Each row of a before or after table is a point. The points were changed in one or more steps. Then noise was added and the rows were shuffled. The steps act on columns, c1 being the first. Name the steps. A step turns or swaps two columns, mirrors them in a line or flattens them onto one, adds a multiple of one to another, or multiplies or shifts one. Angles are multiples of 10 degrees, from the lower column toward the higher: turns from -170 to 170, lines from 10 to 170 but not 90. Use the fewest steps. Two steps may share a column if one is a turn and the other turns, adds or multiplies; they go together, in the order done. Otherwise the lowest column goes first.
(in the rows, 128 means zero)

Before:
[[174  23 114]
 [ 92 107 108]
 [190 158 101]
 [158  84  61]
 [102 163 121]
 [ 96  52 114]
 [140  88 158]
 [120  96 150]
 [133 116 154]
 [136 112 117]
 [120 131  82]
 [106 129 111]]
After:
[[110 148  98]
 [133 113 136]
 [106  72 181]
 [123 119 164]
 [131 136 149]
 [151  64 132]
 [112 120 119]
 [159  53 202]
 [122 105 106]
 [136 118 173]
 [102 103 136]
 [172 134  93]]
Steps: multiply c1 by 0.7; multiply c3 by 0.7; turn c2 and c3 by -50 degrees

Before (11 x 8):
[[134 118 106 114 145 162 161  86]
 [117 106 102 143 126  73  96 133]
 [116 138 147 141  78  58 114 103]
 [146 145 150 160 120 152 136 123]
 [102 167 115 127  99 145 125 135]
 [117 139 137 117 132  71 119 141]
 [145 133 137 156  77 124 128 135]
 [150 117 109 104 156 159 173 137]
 [128 169 123 170 123  63 103 130]
 [169 126 112  85 140 159 125 106]
 [127 101 143  96 148 184 131 101]]
After (11 x 8):
[[ 58 126 135  91  70 168 144 156]
 [ 42 126 119 135 118 115 137 127]
 [ 84 128 142 109 142  94 119 120]
 [ 64 129 139 185 205  96 103 133]
 [ 70 128 147  62  56 163 140 154]
 [ 84 131 137 103  72 116 140 126]
 [ 86 124  64 166 191 116 121  84]
 [ 56 131 156  82  10 183 107 145]
 [ 73 129  69 158 179 108  79 112]
 [ 60 128 147 109  79 183 145 130]
 [111 127 118 181 170 120 109 138]]
Steps: shift c1 by -60; multiply c2 by 0; add -1 times c7 to c3; turn c7 and c8 by -110 degrees; add 1 times c6 to c5; turn c4 and c6 by -150 degrees

Before (12 x 12):
[[104 152 166 147 114 123 111 192 119 132 163 197]
 [162  95 112 109 146  68 132 150 120 150 160 126]
 [100 129 145 164  81 137 156 118 120 100  74  78]
 [143  21 123 135 142 137 150 136  87  66 127 156]
 [ 92 116 100  98 145 152  94  60  52 128 130 122]
 [171 103 137 114 113 144  71 102 187  71  64 197]
 [132 117 141 104 107 129 162 100 104 135 133 176]
 [128  92 137 154  70 166 153 160 173 147  89 143]
 [179 156 191 158 166 122 116 122 163 149 143 105]
 [182 172 108 158 107 130 120 134 100 114 185 182]
 [159  83 124 147 104  75 120  77 130 151  85 151]
 [ 68 125 101 140 115 135 143  78 126 122  93 154]]
After:
[[104 125 128 158 113 108  97  75 123 103 107 139]
 [147 169 134 206 108 114  68 136 101 183 144 149]
 [110  90 109  52 146  98  43  55  49 130 133 123]
 [143 124 110  91 112 124  17 106 189 102  47 148]
 [146  93 186  80 147 136  84 154 121 144 163 129]
 [119 126 117 220  82 139 105 118 122  93  79 110]
 [148 167 116 207 170 174  62 118 163 132 155 124]
 [139  81 180 177 109 143  72  74 131  79 125 140]
 [126 106  93 195  70 121 105 159 177  81 125 134]
 [118 147 123 171 115 154  59 191 116 152 148 157]
 [135  13 121 144 142 120 101 133  87 157  72 139]
 [128 111 126  73 102 137 113 103 104 130 134 145]]
Steps: multiply c1 by 0.4; add 0.3 times c9 to c2; multiply c3 by 0.7; turn c3 and c6 by 110 degrees; multiply c4 by 2.5; shift c7 by -50; mirror c10 and c11 in the line at 60 degrees; multiply c12 by 0.4

Before, 11 rows:
[[171 133 121  95 186 111 105  83 137 114 138 143 111  84  92 144  97 114
   95 127]
 [ 90 166 193 100 104 172 151  83 153  77 194 144 213 156 110 200  95 212
  182  85]
 [113 198 154 174 182 116  82 137 184  74 116 176 140 142  53 153  77 188
  145 111]
 [143 124  98  93 197  86 128 136 103 177 130  80 116 128 111 126 140 114
   55 150]
 [160 145 123  73 166 133  73 119 141 117  98  93  80 104 106 156 119 143
  110 164]
 [146 116 139  92 195 104  93  85 134 196 131 120 109 104 141 162 136 128
  111 174]
 [111 141 232 162 126 148 135 186 189  94 200 159 181 145 133 101 125 121
  136  66]
 [154 122 148  84 124  98 124 134  89 172 136 147 126 106 168 169 176 103
   60 134]
 [152 196 139 125 146 114 101  77 135 117 144 104 164  90  96 142 125 183
  128 162]
 [153  94 173 158 138 148 196 199 153 147 157 169 138 113 136 117 162 122
  103 123]
 [127 151 107 122 181 130  81  97 104 128 103  97 159  82 107 169 115 143
  149 123]]
After, 11 rows:
[[124 130 193  84 109 173 167 136 157 108  70 167 215 224 112 201  93 194
  207  87]
 [161 149 143 142 196 105 109 114 135 162  97 120 114 163 133 167 134 133
  147 179]
 [133 127  95 142 190  90 126 115 113 149  96  98 114 192 111 131 138  97
   85 156]
 [ 93 143 235  42 122 151 146 152 190 109 119 129 181 204 130 100 129 131
  101  75]
 [165 188 140 116 148 117 177  95 130 117 122 150 165 160  97 140 123 157
  131 169]
 [111 204 151 120 183 120 165 141 182 106 176 163 144 205  51 149  69 193
   97 113]
 [184 151 121 136 184 116 127  93 137 118  91 122 114 148  98 141  97 125
  123 126]
 [122  49 164  85 147 151 132 142 159 139 141 138 133 175 131 112 171 140
   72 124]
 [159 178 128 178 165 130 114 120 136 121  97 124  77 167 105 149 120 118
  159 161]
 [139 133 152 145 130 100 122 125  84 146  77 117 126 167 173 167 175 116
  102 133]
 [140 184 108 152 177 129 128 118 110 133 139 120 155 136 111 171 120 124
  159 118]]
Steps: flatten c1 and c8 onto the line at 150 degrees; turn c2 and c7 by 60 degrees; add -1 times c4 to c19; turn c4 and c11 by 120 degrees; multiply c10 by 0.4; flatten c12 and c18 onto the line at 60 degrees; shift c14 by 60

Before (13 x 48):
[[143 124 123  88 153 158 124 122 172 119  97 165  99 163  96 118  67 175
   94 167  90 172 114 135 162 159  73 108 106  99  93 167 134 136 102 100
   85 164 112 147 193 111 120  76 102  90 168 182]
 [122  83  95 113  77 164  98 148  88 146  77 139 174 145 137 114  92 115
  107 111 108  72 188 120 154  62 120  97 138 109 132 153 103 169 165 162
   93 184 168 151 158  78 124  66 117 158 104 176]
 [101 157 172 128 159 150  89  93 125 146 115  72 165 128 138 118 128 145
   92 110 155  75 162 137 116 130 163 100 152 110 102  98 168 198 140 118
  188 134  75 107 142 149 143 101 141 105 109 214]
 [159 134 165 132 162 136 168 109 146 143  92 112 133 165  70  77  72  79
  154 192 188 110 125  99 127 150 123 129 120 100 137  82 127  95 141 101
   97  99 182  95 142  82 112  70  85  93 110 151]
 [150 154 138  84 132  77  79  88 188 190 133 129  98 190 165 164 108 145
   97 156 175  88 187 148 129 150 153  99  76 132 168 166 145 181 122 140
  134 159 105 154 102 127 158 169 166  95 150 153]
 [ 92 157 131 156 168 153 116 162 190 106 118 116  91 138  92  74  41 177
  160 107 124 113 204 109 179 105 112 115 139  47 188 111 105 172 153 167
  159 160  79 117  99  92 126  83  83 107 102 123]
 [186  96 122  78 161  84 145 118 119 143 125 133 141 151 110 111  54  75
  129 134 160 131 130 130 135 124  89 125 132 131 158 121 176  96 117 139
  105 140 163 183 119 153 115  68  95 155 116 157]
 [188 178 106  83 163 138 131 158 182 186 147 115 124 197  95 145  51 167
  129 160 116 144 147 143 149  96 156  86 144 139 172 155 148 190  92 106
  111  98 168 188 190 138 171 133 179 140 116 208]
 [180 124 133 140 145 139 165 160  90 118 173  91 125 128  89 144 114 146
   90 126 140 130 154 110 177 152 122 101 126  44 181 144  98  94 134 138
  122 176 182 125 115 149 101 130  89  96  87 215]
 [108 170 176 178  93 152 100 111 136 147  90 119 100 156 158  74 138  80
   98 111 112 146 166 145  82  81 108 169 150  45  87 160 116 123 135 134
  155  99  83 159 119  83 106 159 165 162 135 124]
 [192 116 180 164  87 124 174 103 134 152  84 128  86 129 117 129  89 109
  141  98 158 167 114 141 172  98  77 123 116  59 188 126 105 136 109 121
  152 149 134 137 111 157 112  93 134 108 161 215]
 [ 87 101 129 121 105  83 102 123 160 113 182 135 112 125 145 178 107 145
   95 176 163 104 147  76  97  69 104 146  77  77 148 102 158 101  92 183
  174 120 153  98 190 162 118 149 154  80 133 181]
 [164 173 169 109 114 127 135 144 114 198 170  66 145  99 112 132  94  82
  105 107  82 154 161 144 127 146  98 100 152 130 112 130 115 188 125 101
  107 109 135 186 161 157 166 109 152 163 168 137]]
After:
[[119  87  91 114  78 160  97 144  85 143  81 142 180 147 189 114  88 107
  169 129 101  86 190 117  77 178 122  96 135 183 127 156  85 172 128 166
   95 178 178 150 159  80 116  69 119 156 104 136]
 [ 99 157 172 126 161 147  90  90 127 146 110  67 169 130 183 115 132 148
  168  88 154  65 163 140 143 127 164  98 145 216  95  95 181 196  83 122
  187 118  93 105 138 150 143 100 136 108 108 126]
 [181 179 103  84 161 137 127 158 184 191 147 110 119 202 142 143  53 171
  115 145 118 160 142 148 101 156 159  80 138 205 169 159 170 185 180  97
  114 103 135 181 189 134 175 129 180 144 116 104]
 [ 86  99 124 125 102  83 102 121 161 108 183 137 113 124 199 176 106 147
  158 149 160  82 150  76 137 189 108 150  77 189 139 105 188 103 172 185
  175 117 133  98 190 159 116 153 157  77 131 170]
 [146 125 125  88 154 151 121 121 175 113 101 161  97 170 145 121  58 175
  177 162  95 196 116 138 105  81  70 107 102 186  98 164 150 138 132 100
   89 151  97 147 190 114 125  77 101  86 171 139]
 [195 120 179 166  84 122 174 101 129 150  87 129  91 119 167 133  93 107
  121 106 164 200 115 136  71 140  76 127 113 226 184 122  78 144 144 121
  153 152 117 138 111 154 111  93 130 101 156 183]
 [ 96 155 131 158 166 151 117 168 187 102 116 120  99 135 137  77  40 181
  111 120 125 145 203 106  66 140 117 121 139 134 186 107  83 168  71 177
  153 169 109 119 102  82 128  84  82 108 109 211]
 [150 155 138  84 131  78  81  92 186 187 131 128  96 189 218 161 107 145
  167 147 175  94 187 152 129 105 157  98  75 156 166 172 163 187 112 142
  137 145 102 151 104 123 158 170 166  95 153 122]
 [163 135 162 132 161 139 171 112 145 147  89 118 134 162 121  76  72  83
   95 187 187 109 126  99 138 109 127 133 118 155 144  84 148  90 146  99
   94 113 178  96 145  83 113  72  88  90 113 148]
 [162 179 171 109 118 126 134 155 123 196 173  67 142 100 156 133  94  87
  145 114  81 153 159 143 136 114 101  99 154 134 114 123 101 195 137 103
  111  98 132 183 155 154 169 109 153 165 166 125]
 [113 174 174 180  91 150  97 106 136 150  95 124 102 154 213  79 139  78
  150 126 108 114 164 144 156 182 106 170 148 134  87 161 101 125  96 134
  152  98  98 159 118  86  95 161 165 154 130 209]
 [178 120 132 147 139 144 169 158  97 117 173  87 126 132 137 143 115 143
  179 146 139 172 148 112  88  88 119 101 129 227 180 139  83  96 153 137
  123 154 170 120 110 148 103 133  82  95  91 201]
 [188 102 126  76 159  79 147 123 120 144 124 129 138 150 164 113  54  76
  133 111 162 139 129 127 124 126  90 118 136 159 156 115 206  98 164 136
  105 133 148 183 119 150 115  69  94 153 111 122]]
Steps: shift c15 by 50; mirror c19 and c38 in the line at 80 degrees; multiply c33 by 1.6; turn c20 and c33 by 20 degrees; add 0.7 times c25 to c22; turn c25 and c26 by -160 degrees; turn c30 and c48 by -100 degrees; mirror c35 and c39 in the line at 70 degrees

Before, 9 rows:
[[166  98 194 150 138 105 147 127  99 107 168 140 100 194  66 119  86 119
  107 119 134 180 114  78 120  76 128 142 159 126 148 160 140 146 101 150
  156 143 125 103 192 142 112 114  99 118 125  87 134 188 128 110 132 115
  121 156 101 120  72  68  67 159 101 163]
 [ 96 129 125  79 150 121 189  95 121  73 154  51 149  96 129 166 181 173
  168  79 170  89 168 139 147 171 157 169  89 162 129 209  73 110 132 156
  103 106 179 144 131 143 126 106  93 160 205 174 108  84 157 197 128 114
  119  99 175  60 166 164 167 126 202  97]
 [169  76 216 140 168 162 165 186 113  99 128 139  72 146  88 101 109 124
  133 107  91 151 129  56 107 129 133 147 171 150 132 111 129 183 117 183
  132 171  92 100 206 123 115 165  89 113  82 103 116 170 170  96 129  77
  125 139 113 107  81  77 102 105 105  90]
 [ 96  59 122 123 123 117 177 111 114 154 154 136 172 124 115 157  89 172
   97 129 144 167 134 121 122 144 105 178  96 129 117 169 127  79  75 146
  154 129 132 115 133 105 103 120  93 176 164 109 137 156 109 190 100 185
  111 160  98 101 138 117 117 137 130 165]
 [115 109 158 173 151 126 151 139  75 139 163 136 115 139 108 109 116 155
   74 149 137 184 156 111 134  99 109 127 154 107 105 164 101  93  60 152
  163 106 101 115 121 112 135 129 108 174 142  56  86 151  94 147  88 167
   98 167  87 107 141  98 128 120 137 182]
 [159  98 213 131 134 145 127 123 116  90 119 130  94 173  97 134 117  99
  134 143  91 128 116  66  87  97 124 157 159 190 154 116 129 148 164 154
  144 178 131 133 174 160 135 169 151  89  94 136 116 146 150 129 166  93
  160 124 113 134  86 116 133 127 103 132]
 [ 78 132 174 106 138 130 168  97 183 125 151 111 167  85 156 182 157 174
  157  97 179 113 128 170 165 146 118 161  79 109  87 203  87  86  75 154
  103  99 136 108 102 124 102 112 104 161 157 138 104 109 108 170 122 148
   84 144 141 100 198 175 147 134 160 120]
 [ 93 173 181  44 105 211 123 142 149 141  92 117 168 107 151 162 153 160
  125  52 129  84 109 156  95 190 181 134 212 164 170 138  79 103  64 104
   90  90 154 168 136 202 207 136 181  85 138 108 161 110 105  93 122 187
  187 120 170 168 108 165 122  78 170 151]
 [163 105 192 136 115 149 152 180 120  83 116 146 113 162 105 107 147  94
  151 103 101 150  76  95 112 129 106  97 168 161 151 130 120 136 136 138
  128 158 132 146 190 124 139 144 114 115  79 121 160 119 164 139 170  61
  135 113 128 130  67 112 105 112 114 101]]
After, 9 rows:
[[165 105 192 140 118 151 156 180 124  94 119 133 110 157 104 104 146  95
  155 103 102 148  79 101 118 131 117  98 166 159 152 144 117 133 135 142
   93 156 132 147 188 126 146 153 117 113  79 118 168 120 161 144 168  57
  131 111 126  37  71 110 159 114 117 101]
 [ 99  61 126 122 124 114 179 110 113 152 152 165 168 121 113 153  88 173
   95 124 143 166 136 120 148 145 147 181  97 129 119 139 131  81  75 145
  156 132 135 123 130 101 109 118  87 179 162 114 139 156 110 182 101 184
  118 162  98 151 118 118 137 140 134 163]
 [165  92 212 132 124 151 133 124 112  91 124 112  94 171  96 129 120  98
  131 136  96 133 120  66  94  96 119 160 155 193 161 128 131 145 161 156
  112 180 130 133 173 163 134 174 149  89  93 137 113 147 152 149 165  94
  157 124 109  78  74 111 120 129  99 133]
 [ 97 131 119  86 145 119 193  97 126  75 152 204 152  95 134 166 185 177
  170  81 163  87 167 125 176 171 200 167  86 161 129  54  74 112 136 159
  131 100 177 151 131 143 131 104  93 160 205 172 112  82 158 176 132 114
  121 104 176 242 182 165  88 121 197 101]
 [168  77 213 139  87 166 165 181 113 102 129 111  76 144  89  99 112 126
  128 105  91 146 129  49  91 127 146 151 170 145 134 138 129 182 119 179
   99 169  97 102 212 125 111 173  93 118  80  97 117 171 169 111 128  78
  124 135 116  59  77  74 107 110 103  91]
 [ 93 172 177  48 143 215 126 138 147 144  92 139 172 107 151 158 158 160
  125  54 122  85 104 161  82 188 107 134 209 166 166 114  78 106  69  97
   90  90 152 166 135 197 207 134 177  84 135 109 155 112 102 117 127 190
  187 123 167 210 145 168 146  81 168 145]
 [ 81 134 175 102 135 134 169  99 185 130 151 204 171  85 150 180 166 175
  157  98 183 111 135 166 181 145 153 164  79 113  86 104  89  82  77 155
  153 102 135 109 105 124 101 111 105 157 151 140 107 114 104 144 126 147
   82 146 142 155 218 178 109 131 161 120]
 [168  96 193 153  71 108 143 132 101 105 167 156  94 192  65 118  93 118
  107 117 136 180 118  86 107  75 139 143 154 126 147 145 138 149 101 147
  116 144 124 103 193 146 114 115  99 115 124  89 139 188 132 113 128 112
  123 166 102 123  52  69 158 154 101 164]
 [113 102 158 177 110 125 153 143  67 139 162 163 111 141 106 110 117 153
   77 153 127 183 156 103 142 105 145 121 151 112 104 142 101  88  59 157
  164 103 101 118 118 111 140 136 110 175 141  59  92 151  92 144  88 169
   96 171  81 126 112  97 108 120 133 188]]
Steps: turn c5 and c61 by -130 degrees; add 0.3 times c61 to c24; swap c12 and c32; turn c25 and c52 by -30 degrees; turn c27 and c58 by 70 degrees; add 1.5 times c47 to c58; turn c37 and c59 by -40 degrees; multiply c59 by 1.3
